Each row is a point. To make a cloud, some directions were put in groups of two or more. Within a group, all points are equally far from the middle, so they leave a hole (a ring in 2 directions, a hollow ball in 3). The other directions are filled evenly. Then the cloud was stretched, turned, moved and blurred a little. Count the holes, and give their numbers of directions, smallest first.

Cloud (19 x 3):
0.13,0.54,0.08
-0.16,-0.72,-0.34
-0.05,0.04,0.02
0.33,0.49,-0.82
0.65,-0.21,-0.42
0.12,-0.05,-0.62
0.47,0.06,-0.05
0.18,0.22,0.18
0.24,0.13,0.19
0.13,-0.17,-0.77
0.13,-0.44,-0.74
-0.03,-0.54,-0.80
0.62,-0.29,-0.09
-0.39,0.03,-0.23
-0.47,0.18,-0.29
0.17,0.20,-0.52
0.22,0.22,0.55
0.14,-0.65,-0.72
-0.46,0.29,-0.40
Holes: 0

Cloud (31 x 4):
0.17,-0.39,0.40,0.43
-0.52,0.29,-0.56,0.51
0.46,-0.03,-0.35,0.38
-0.13,1.07,-0.20,0.03
-0.19,0.15,-0.29,0.75
0.18,0.12,0.30,0.48
-0.42,-0.15,0.24,0.57
0.19,0.85,-0.45,-0.06
-0.27,0.59,-0.49,0.20
-0.30,0.90,-0.17,-0.26
0.26,0.43,-0.07,-0.51
0.02,0.36,-0.47,-0.28
0.36,0.07,-0.03,-0.35
0.00,0.65,-0.22,0.57
0.51,0.15,-0.24,-0.32
-0.08,1.05,-0.15,0.54
-0.38,-0.17,-0.18,0.45
-0.55,0.36,0.25,0.23
-0.33,0.15,0.39,-0.01
0.15,-0.20,0.30,0.29
0.28,0.20,0.08,-0.36
0.25,0.43,0.16,-0.38
0.39,-0.04,0.05,0.60
-0.73,-0.04,0.01,0.18
0.34,0.28,-0.68,-0.14
0.16,1.09,-0.17,0.44
-0.30,0.85,0.31,-0.10
-0.05,0.66,0.38,0.36
-0.55,0.18,0.42,-0.02
-0.23,-0.32,0.27,0.45
-0.13,-0.07,-0.53,-0.06
Holes: 0

Cloud (52 x 6):
0.06,0.78,0.09,-0.28,-0.33,0.06
0.90,-0.14,-0.32,0.02,-0.16,-0.09
-0.25,0.65,0.17,0.54,-0.07,-0.20
0.40,0.62,0.02,-0.37,-0.26,-0.14
-0.30,1.01,-0.64,0.38,0.13,-0.69
-0.50,-0.13,0.33,-0.26,0.43,0.54
-0.15,0.25,-0.19,-0.49,-0.20,-0.27
0.19,0.16,-0.74,0.57,-0.45,-0.39
0.77,0.36,-0.15,-0.53,0.12,0.18
-0.57,-0.05,-0.42,-0.34,0.20,-0.08
0.30,-0.26,0.26,0.31,0.20,-0.12
-0.15,-0.05,-0.63,-0.64,0.14,-0.18
0.20,0.58,-0.21,-0.24,-0.36,-0.93
0.10,0.21,0.07,-0.61,-0.60,-0.67
0.22,0.55,0.13,0.52,-0.18,0.38
0.53,0.04,-0.05,-0.06,-0.32,-0.68
-0.28,0.44,-0.09,0.12,0.40,-0.08
-0.50,0.13,-0.66,-0.24,-0.08,0.39
0.10,0.33,-0.02,-0.11,-0.63,-0.49
-0.36,0.60,-0.28,-0.03,-0.29,0.37
0.76,0.35,0.11,-0.57,-0.59,0.27
-0.58,-0.05,-0.07,-0.04,0.08,-0.93
0.14,0.68,-0.27,0.18,0.29,0.74
-0.02,-0.11,0.39,0.04,-0.06,-0.58
-0.24,0.46,-0.02,-0.33,0.05,0.05
0.27,0.74,-0.75,0.12,0.04,-0.15
0.22,0.55,0.00,0.38,-0.43,-0.07
0.49,0.20,0.16,0.04,0.13,0.75
-0.15,0.71,-0.26,0.74,0.10,-0.52
0.14,0.26,-0.52,0.77,-0.37,-0.72
-0.35,0.73,-0.21,0.35,0.57,0.08
0.24,0.36,-0.14,-0.39,-0.52,-1.06
-0.08,0.29,-0.33,0.05,-0.30,-0.45
-0.23,-0.25,-0.91,0.22,-0.29,-0.07
0.17,-0.18,0.09,-0.64,-0.54,-0.15
-0.33,-0.15,-0.49,-0.05,-0.69,0.47
0.55,0.36,0.09,0.07,-0.16,-0.77
0.37,0.67,0.08,-0.44,-0.11,-0.70
-0.26,-0.39,-0.52,-0.36,-0.36,0.44
0.05,0.64,-0.58,0.17,0.04,0.42
-0.18,0.20,-0.11,-0.46,-0.20,0.40
0.21,0.31,-0.47,0.00,-0.85,0.35
-0.08,1.10,-0.15,-0.58,-0.29,-0.07
-0.01,0.10,-0.30,0.26,0.15,0.26
0.35,-0.16,0.17,-0.23,-0.12,-0.43
-0.20,-0.17,0.46,-0.53,0.05,-0.14
0.01,0.15,0.30,0.30,-0.21,-0.48
0.36,-0.20,-0.32,0.67,0.06,0.05
0.38,0.16,0.64,-0.01,-0.01,0.32
-0.83,0.44,-0.01,-0.12,0.40,-0.48
-0.38,-0.03,-0.42,-0.21,-0.33,0.65
0.16,0.67,-0.08,-0.47,-0.11,-0.27
Holes: 0
